Every row gives one point. To make a cloud, some directions were put in groups of two or more. Within a group, all points are equally far from the middle, so they leave a hole (a ring in 2 directions, a hollow ball in 3). The other directions are filled evenly. Then the cloud was stretched, turned, moved and blurred a little. Count the holes, and give their numbers of directions, smallest first.

Cloud (13 x 2):
[[ 29 -41]
 [-31  -9]
 [-10  41]
 [ 56  35]
 [ 11 -44]
 [ 19 -42]
 [ 55 -22]
 [ 43  46]
 [ 57 -19]
 [ 11 -41]
 [-32   2]
 [ 65   8]
 [ 49  41]]
Holes: 1 (2)

Cloud (22 x 3):
[[ 47 -24   4]
 [-47 -19  49]
 [ 37 -37  -3]
 [-20  12   0]
 [  3 -11  66]
 [-19  28  13]
 [ -3 -47 -32]
 [-63   3  10]
 [-23   1  62]
 [ 43  85  27]
 [-50  15 -29]
 [-30 -29 -24]
 [ -8 -71  28]
 [-30  51  25]
 [ 18  48 -38]
 [ 65  -8 -10]
 [ 46 -19   4]
 [ 47  14 -56]
 [ 54  32 -31]
 [ 35  40  22]
 [-38  73  21]
 [-21 -64  34]]
Holes: 0

Cloud (19 x 3):
[[-24 -46  30]
 [ 37 -16  19]
 [-52 -10  61]
 [ -6  33  40]
 [-30 -44  44]
 [  0  30  64]
 [-30  33  34]
 [-13 -42 -42]
 [ 12  31 -36]
 [ 12 -54  50]
 [-42  38 -23]
 [-54  34 -43]
 [-35  25  64]
 [-33 -36 -53]
 [ 27 -24 -25]
 [-23 -41 -44]
 [ -1 -38 -59]
 [-45  25  33]
 [-55  -7  37]]
Holes: 1 (2)

Cloud (30 x 4):
[[ 46 -25 -15 -61]
 [-72  -9  19 -20]
 [ 27 -31 -17 -51]
 [-14 -23 -25  44]
 [ 16  17 -32   5]
 [-39  -8  51  34]
 [ 46  49 -18 -39]
 [  2 -25  33 -52]
 [ 15 -12  56 -24]
 [-72  51 -18   6]
 [-71 -42   2   6]
 [-44  13 -66   0]
 [-28   7 -47  37]
 [-18  58  -7 -59]
 [-10 -43 -10 -53]
 [ 34  67   6 -54]
 [ 47  67   5 -55]
 [-35  52   5 -36]
 [ 22  12  60 -57]
 [ -5 -24 -29  11]
 [-26   9  43 -28]
 [-28  52   2 -58]
 [  2   5 -30  38]
 [  6  62   7 -68]
 [  1  25  45 -64]
 [  5  49 -27 -15]
 [-35 -40 -25  22]
 [-34 -29 -36  38]
 [-21   9  26 -89]
 [ -3  53  41 -15]]
Holes: 1 (2)

Cloud (29 x 4):
[[ 35 -40 -94  30]
 [ 57 -25  43   5]
 [-20  -4 -37  67]
 [ -2  13   3  60]
 [ 12 -65 -12 -33]
 [ 55   0 -69  26]
 [ 33 -29 -32  15]
 [ 62 -65  -1 -70]
 [-27  66 -28  38]
 [  8 -31 -35   3]
 [-16 -49   0  33]
 [-15   1 -29 -52]
 [-40  33 -24  30]
 [ 32 -62  13  17]
 [-13  16 -64  -5]
 [-17  13  31  17]
 [ 56 -10  22  19]
 [-31 -25  27  18]
 [ 42 -37  59 -10]
 [-26  42  31 -14]
 [ 14  41  -3 -57]
 [-58  25  20  28]
 [ 56  -2 -31  56]
 [-18 -40 -19 -58]
 [-11 -17 -80  34]
 [-15 -49 -28 -82]
 [ 50  16   0  25]
 [-38 -43  -2  42]
 [  2  30 -48   0]]
Holes: 0

Cloud (55 x 6):
[[ 19   5 -57 -63 -45   6]
 [-14   3  79  -2  31  51]
 [ 47  63 -67 -30 -28 -32]
 [ -4 -89  13 -10  24  13]
 [ 34  79   0 -28 -21  72]
 [ 30 -11 -47 -49 -44  60]
 [  5 -21  40  37  53  28]
 [-39 -42  32 -13 -26   6]
 [ 30  51  21 -43  18  -2]
 [-70  44  11 -30 -30  70]
 [-61   0   6  -9 -39  18]
 [-38 -39 -24  14   2 -14]
 [ 26  47  29 -40  16 -34]
 [ 24  18  32  38   6   2]
 [-31  21  23 -70  33   6]
 [ 23 -62 -10 -53 -13 -23]
 [-48  11  -5 -23 -71 -41]
 [-50  33  21  20  21 -22]
 [ 41  -6  11 -11  65  12]
 [-76   6  55 -13 -25  18]
 [ 45 -30 -84 -50 -14 -15]
 [-55 -26  68 -10 -10  50]
 [ 26 -11  33  34  46   9]
 [-24   8  74  -4  30  25]
 [ 21 -10 -26  16 -55 -38]
 [ 39 -30 -29  24 -36 -43]
 [ 18  46  15  33 -36  -1]
 [-25 -10 -49  -3  27  47]
 [ -3  44 -25 -44  54 -20]
 [ 19  35 -60  -7 -66 -20]
 [ 14 -17  45 -14 -74  31]
 [-53  -5 -29  -6 -18 -24]
 [ 29  29  48  -6 -35 -12]
 [ 18  48  -8  13 -81  49]
 [ 48  -1   6  27   2 -41]
 [ 50  -7 -15  48 -20  -7]
 [  6 -15  -2 -35  71   9]
 [ 34  83 -45 -33 -36 -13]
 [ 21  26 -36  -2 -76  54]
 [ 78 -35 -27 -29  -7 -24]
 [ 42  54 -40   9  13  51]
 [-20 -14  56   4  44  15]
 [-18  56  62  15  -8  -4]
 [-15  32  21 -48  35  67]
 [ 42  -7 -77 -18 -41  32]
 [-57 -15  44 -30 -46 -11]
 [-46  -9  12  -9 -60  21]
 [-20 -35  21 -18 -52 -12]
 [ 16  42  25  15 -47 -29]
 [-29 -16  43 -76  -5  66]
 [ 74 -38 -19 -34 -17   5]
 [ 27  17  19   3 -50 -40]
 [  4  39 -33 -60 -79  37]
 [-42  13  57 -19  31 -36]
 [ 24  95 -26 -44 -59   5]]
Holes: 2 (2, 2)

Cloud (55 x 6):
[[ -3  51  25 -16 -83   1]
 [ -9  47  12  33 -62 -14]
 [-57 -42 -38  -2  11 -17]
 [-73 -34 -11 -33 -28 -24]
 [-44  39  17 -27  28  57]
 [-15 -13 -37  51   5  18]
 [ 54 -33  24   2   1 -12]
 [-23  39  -4 -59  -4  47]
 [ -5  12  -4  -1   1 -77]
 [  6 -60   5 -26  65  21]
 [-16  18  80 -21   3  -2]
 [-22  92 -16 -29 -32  33]
 [-84  35  -5   1  26  46]
 [ 37  53  37   0 -18  31]
 [ 36  -9  59  -6 -21  28]
 [-58 -27  29 -24  24 -41]
 [ -9 -21 -59   8 -16 -15]
 [-42 -17  -9   7  47  45]
 [  6  32 -43  22 -38  31]
 [ -7   2 -40 -73  25   9]
 [-33 -39  15 -27  12 -80]
 [  5  70  24  27 -71  16]
 [-51 -31 -35 -47 -14   3]
 [ 19  18  -1  24 -51  -3]
 [-42 -21  10 -10  45  46]
 [ 36  45  33   5 -32  43]
 [-15   4 -23 -17   3  65]
 [ 37  35 -66  -9  -7  13]
 [ 27  50  45  28  -7  38]
 [  6 -52  21  24  55 -24]
 [-17   9 -74   0 -16 -41]
 [-72   3  68 -43 -14 -14]
 [ -7  23  61  34 -36  -5]
 [-29  -5   1  57  63  -7]
 [ 15 -26  15  28  59  11]
 [  6 -51 -26  -6  60  24]
 [-44  12 -47 -21  58  15]
 [ 58  29  -9  37  32  15]
 [ 68   1  26 -25  26 -12]
 [ 17 -66 -29   2  42  12]
 [-95  20  15  44 -22  -4]
 [  7  63 -18  -9 -62  27]
 [-35  52 -29 -35   9 -26]
 [-43  87 -18 -10  31  41]
 [-70 -17 -10  19  38  18]
 [  8   0   1  -6 -41  56]
 [-29 -10   8   3  36  62]
 [-64  24 -11 -36  12  44]
 [ 15  73  52   1 -21  27]
 [ 60  18  10 -25 -11  10]
 [-58  39 -43  21 -32 -27]
 [ 20  57  24 -13  31  -5]
 [  5  27  64  16  10   1]
 [-55   7 -26 -26  12 -47]
 [-22 -66  -6  -9  -2  24]]
Holes: 1 (4)

Cloud (84 x 8):
[[ 58  55  12  -2  -9  25 -26  -4]
 [  3  35  21  25  15  24  14 -25]
 [ 18  23  20  -6 -10  30 -35 -51]
 [ 25 -11  49  27  59  20 -37  10]
 [ 36 -32 -13  11  31  28 -33  23]
 [ 20  25  11  25 -12  50  -7   3]
 [ 26 -10 -10   6 -51 -12 -24 -21]
 [ -6  24  38 -32  -5  12 -39  15]
 [  7  28 -29 -23  13  43   8 -24]
 [ 32  38  -6  -1 -22 -43 -18  -7]
 [ 60  20  36 -18   5  31 -38  18]
 [ 40  -2   6  26 -29  24 -44  22]
 [ -8  13 -15  -8  25  51 -34  15]
 [ 22  20  28  44   4  37  -7  -9]
 [ 22 -18  49 -11  26  21 -47 -19]
 [ 64  33  -5  14   6 -18 -22 -15]
 [-16   1 -26 -45 -14 -54   1 -24]
 [-14  11 -15   5   1  25 -29 -39]
 [ 22 -20  -3 -50  15 -13  25  18]
 [ -6   8 -22   5 -13 -20 -52   2]
 [ 50  -8 -37  -5  26  32  -6  17]
 [ 14   7  48  13  25  28 -70 -18]
 [  3   7 -11 -43  -3  34  13  10]
 [  7   5   9 -12  78  34 -25  22]
 [ 35   4  61  10  38  23 -38  21]
 [-22 -18 -20  -3  -3  11   9 -15]
 [  2  23  25  35  25  35 -50 -27]
 [  6  20  17 -37 -38 -23  22 -30]
 [  3  26 -37 -29  18 -31 -20  16]
 [  1   2  -3 -23 -39  20 -42  -4]
 [ 25  49   9  17  18  13 -45 -36]
 [ 43   5 -22 -24  38  31 -12  29]
 [ 20  48  41 -24   1  26 -43   1]
 [  7  41 -30 -14  32 -19  34 -24]
 [ 73  29  -7  -5  14  18 -11 -28]
 [ 42  -2 -11 -50  18  20  19  -5]
 [ 52  -7  -4  36  36  22  10 -18]
 [  2  37 -23 -27  -3 -17  13 -52]
 [ 20  41  21   0  -6  43   5 -29]
 [-16  -2 -18 -28  10 -60  36 -17]
 [  4 -11  22 -23  68 -23  24 -28]
 [ 60 -17   3  -4 -25   6  14 -10]
 [-12  33   9 -47  40   2  15 -32]
 [ 59  -6  25   6 -15  27  13   2]
 [ 25  24   4 -32 -35 -11 -25 -47]
 [ -5  42   2 -13  57  20  22 -24]
 [ -7  33  -9 -22   6   9 -43 -43]
 [ 45   6  45 -38  10  -6 -26  -2]
 [ 10 -15  18   7  73  40  14 -13]
 [  6  36   5 -29 -16 -51   2 -28]
 [ 23 -21 -41 -20  13  29  12   2]
 [ 58  12  -4 -16  39  44   7   6]
 [ 43 -11 -22  -7  26 -25  47 -16]
 [ 24  37  16  42  18  25 -18 -31]
 [ -5 -23 -26 -25  31  34  -4 -24]
 [ -3  23  12 -29  32  44   2  20]
 [ 40   9  49  21  59  37 -36  14]
 [ -6   0   3 -61  13 -25  25   9]
 [  2   4  -5   3  95  18 -30 -20]
 [ 47 -26 -14 -32   1  14 -26  14]
 [ 41  49  36  21  32  33 -44 -12]
 [-36 -10  25 -25  12 -20   6  -1]
 [ -6 -36 -50 -18  20 -23 -16 -12]
 [  7   5  18  -2 -29  16 -43  33]
 [ 60  -9  -6  15 -11  19 -44  22]
 [ 13 -31  23 -22  49   6 -36  16]
 [ 61   3   5 -18  19  -8  33   8]
 [-13  16  19   1   7 -34 -50  -7]
 [ 23  -6 -20  12  55 -10  17  25]
 [  5  14  54  28  21  40 -32 -21]
 [ 44  17 -13   0  61  10  32 -19]
 [ 45  14  21  -8 -42   9 -25  33]
 [-10  10  -5 -35  26 -45  10  21]
 [ 21   7  25 -10  79 -10  17 -18]
 [ 40  19   3  40 -17  -1   4  -8]
 [ 24 -35  14 -23  13 -39 -27 -25]
 [  0  16 -41 -38 -16 -35  25 -39]
 [ 34  25 -14 -41  59  -3  -4 -20]
 [ 29  39  -5  34   5  27 -30 -29]
 [ -1 -18 -57 -24  12   7 -20 -15]
 [-17  15 -10  26  43   3 -15  18]
 [ 13  20 -61  -6   5  -8   5  -1]
 [ 49  11  13 -28  -1  11 -40 -44]
 [ 55  42  20 -10   5 -22 -19 -20]]
Holes: 2 (2, 6)
